Every row gives one point. Each copy is the shape, with its points in the same order, stretched, turned, moved and blurred by noise. Is it also mirrored, or only turned?

Shape:
[[-14   5]
 [  1  -9]
 [-16  36]
 [-21  90]
 [ 61 -22]
 [-20 -27]
 [-16   7]]
Copy 1, 7 rows:
[[-15  21]
 [  9   8]
 [-36  22]
 [-96  40]
 [ 20 -65]
 [ 25  27]
 [ -7  22]]
Copy 1 is: mirrored
Copy 2, 7 rows:
[[ 12  -1]
 [-21  -4]
 [ 28  44]
 [ 57  91]
 [-85   9]
 [ -8 -22]
 [ 16  11]]
Copy 2 is: mirrored
Copy 3:
[[ -23   28]
 [  -1   18]
 [ -63   18]
 [-112   17]
 [  33  -45]
 [  12   37]
 [ -24   28]]
Copy 3 is: mirrored

Shape, 10 rows:
[[ 38  46 -13  42]
 [-37 -84   7 -59]
 [ -3  16   2 -28]
 [-55   5  21  -1]
 [ 94 -44 -22  -1]
 [-61 -30  21 -48]
 [-36 -31  14  20]
 [ 22 -26 -60 -22]
 [-43  53 -15  33]
 [ 28  79 -13  61]]
Copy 1 (10 x 4):
[[-14  -9 -33  94]
 [ 56   0  33 -65]
 [  4  27 -20  14]
 [-16  -9 -22 -17]
 [ 55  -1  44  73]
 [ 14  13  -2 -56]
 [  0 -39   0  -6]
 [ 74   6 -22  30]
 [-16 -17 -67  38]
 [-37  -8 -57 112]]
Copy 1 is: only turned
Copy 2:
[[ 28  -7  15  48]
 [-63 -19   4 -55]
 [-16  22  11  13]
 [-42   9 -27  20]
 [ 12 -51  75 -14]
 [-70  13 -12 -18]
 [-55 -43 -35   9]
 [  5 -26  16 -42]
 [ 12   8 -41  36]
 [ 47  -7   7  67]]
Copy 2 is: only turned

Shape (13 x 8):
[[ -1  44   1  10 -10   3 -30  -3]
 [-47  54   6 -13  31 -30 -15 -17]
 [-22   1  17  -9 -40  36 -60   0]
 [ 43  20  48 -15 -21  25 -10  15]
 [ 38  -9  20   6  91  42   0  -6]
 [-26 -39  44   5 -19  34  -5  30]
 [ -3  -3 -11   7 -16  -4 -70  81]
 [  5 -50  -2  34 -16  14  28 -51]
 [-13 -46 114  49  40   0 -31  31]
 [-68   5 -44  80  39  59 -17   8]
 [  1  10  32  13 -19  25  -8  21]
 [-14  45 -41 -23  22 107  46   7]
 [ 68 -46  76 -34  37  37 -58 -64]]
Copy 1:
[[-29  -2  -5  10  34  -5 -46  -4]
 [-58 -22  -8  60  28 -31  -6  -2]
 [-14 -30  21   4  33  29 -56  51]
 [ 18  12  35  -5  42 -31 -28   8]
 [ 28 -37  37  13  61   7  48 -50]
 [ 31   0  23  38  19  24  -6  55]
 [ 15  -7 -67  -7  67  11 -32  46]
 [ 20   1  32  41 -47  35 -31 -19]
 [ 66  -8  51 105 115  20   0  31]
 [-51   2 -38  31  26  93  15  -4]
 [  7  18  16  17  32   5 -18  18]
 [-53   3  13 -47 -31  17  52 -19]
 [ 72 -93 117  16  65   9 -32 -26]]
Copy 1 is: only turned
Copy 2, 13 rows:
[[-11  34 -29  31  -7 -16  23  31]
 [  0  -4   7  61  35 -37  12  -1]
 [  5  10 -37   6 -36 -18 -22  65]
 [ -4  30  11 -55  -7  -5  19  57]
 [ 75  39   5 -57  70  32  17 -16]
 [ 20 -20   6 -11 -38  23  17  34]
 [ 50   2 -35  11 -85 -68  36  68]
 [ 29  40  13  11 -14  69 -22 -53]
 [ 57   3  55  14  14  54  31  73]
 [ 70 -14 -82  47 -14  46  58 -37]
 [  9   1  -4 -16 -27  11  38  42]
 [  4 -32 -57 -88  36   3  47 -42]
 [ 62  97  22 -54  72  37 -64  69]]
Copy 2 is: only turned
Copy 3, 13 rows:
[[-19  24  13   1  23  35 -25   4]
 [-78  -3  -6   8  27  44 -12 -21]
 [ 47 -15   4  -8  23  31 -45   2]
 [ 16  -8  62  11  12  23  -7  43]
 [-22   1   3  74  74 -27   6  20]
 [ 35 -50  -5   8   4 -13  -4  15]
 [ 35  -4 -49  12  -5  58 -32  65]
 [ 29   8  20  32  -8 -59  -4 -60]
 [-31 -74  -1  64  -3 -61 -61  33]
 [-19  22 -87 -10  67 -52  -8  -9]
 [  8  -4  17  -3   5   6 -10  34]
 [ 11  16  -9 -36  95  12  75  32]
 [ 40 -26  85  98  54  -8 -64 -25]]
Copy 3 is: mirrored
